Each row of a before or after table is a point. The points were changed in one or more steps. Then noise was added and the rows were shuffled. The steps act on how far a point lies along the listed directions, d1 being the first. Write out the steps. A step turns or swaps two directions, mirrors them in a line or flattens them onto one, adds a multiple of one to another, or multiplies one. Angles are multiples of 10 degrees, from the lower direction toward the higher: turns from -170 to 170, lines from 10 to 170 but not 90. Use the fewest steps. Two steps may share a direction if one is a turn and the other turns, adds or multiplies; they go together, in the order done. Otherwise the lowest direction goes first.

Directions:
(1): [ 28 -21  63]
(2): [-30 -65  -8]
Before (12 x 3)
[[  6   0  19]
 [  3 -23  13]
 [  3 -13   1]
 [  7   8  21]
 [-13 -24  -8]
 [  5   9   9]
 [ 18   2  15]
 [ -3   9 -26]
 [ -6  -4  13]
 [ -7  12  -3]
 [  9   4  19]
 [-11 -40  -5]]
After (12 x 3)
[[ 25  17  17]
 [ -1  14 -25]
 [ -9 -10  13]
 [ 12  23  11]
 [ 15  25  23]
 [ -3  23  -1]
 [ -3 -27   0]
 [  9   7  20]
 [-31 -62 -12]
 [-38 -95 -12]
 [ -8 -48  10]
 [ 15  16  20]]
Steps: multiply d2 by 2.5

Directions:
(1): [-23  45  14  19  77  37]
(2): [-11 -44  55  24  35 -59]
Before (10 x 6)
[[-30 -24  23   2  40 -30]
 [ -8  30  25  28  77  12]
 [ -7  18  10   9  50   4]
 [ 20 -47  26  14   7 -54]
 [ -7  26  17  -5  36   4]
 [ 25 -55  10 -11 -53 -37]
 [ 54 -34 -23 -23 -73 -23]
 [  8 -84  34   3 -50 -79]
 [ 16  59 -53  -2  -5  48]
 [ 18  43 -39 -28 -16  27]]
After (10 x 6)
[[-15  16  35  21  74  21]
 [ 26 -45   5   9 -39 -69]
 [-18  26 -40 -24   4  36]
 [ 16 -32  21  -8  -8 -62]
 [ 34  16 -49 -21 -60  24]
 [-36  53  21  28  95  51]
 [ 18   8 -33 -21 -34   9]
 [ 15  12 -14 -27 -32   3]
 [  7  42 -16  11  49  42]
 [  7  -6  51  32  82 -21]]
Steps: turn d1 and d2 by -140 degrees

Directions:
(1): [ -7   1  95  41  -9  26 -44  33 -14]
(2): [ -7 -17 -26  61   6 -71  15  64 -27]
(3): [-77   2 -41  34  46  53 -21  12  23]
(4): [ 23  37   3  69  28   9  30 -68 -40]
(5): [-82 -21  23 -28 -21 -22  23 -31 -62]
Before (9 x 9)
[[-43 -23 -31  -9  12 -10  -6  45   4]
 [ 56   8 -60  38  65   7   4 -28  24]
 [ 51   3  -1 -27 -11  20  33 -47 -11]
 [ 10 -19   5 -41  -2  14 -27  -4  22]
 [ 60  18  84  47  -7  16 -50  24   6]
 [ 46 -12  53  55 -14  10 -46  54 -13]
 [ 38  12  66  95  17   7 -17  21 -33]
 [-42  10   1 -25   5  77 -46   6  21]
 [-44 -38   3 -54  -9  38   3  -6  31]]
After (9 x 9)
[[-44 -25 -26 -10   9 -15  -2  48  -3]
 [ 79  34  69  52  11  58 -68  22  47]
 [ 42  -9  12   8 -36 -54 -11  65 -28]
 [ 38   0   2 -32 -12  16  35 -49 -22]
 [ 50  -1 -54  37  53 -14  13 -28   5]
 [ 28 -25   8 -33 -14 -19 -17   8   9]
 [ -2 -52  13 -37 -36 -45  29  26  -4]
 [ 38  30  49  95  43  72 -40  10  13]
 [ 44   6  36  53  15  76 -72  41  34]]
Steps: add -0.5 times d1 to d5; swap d2 and d3
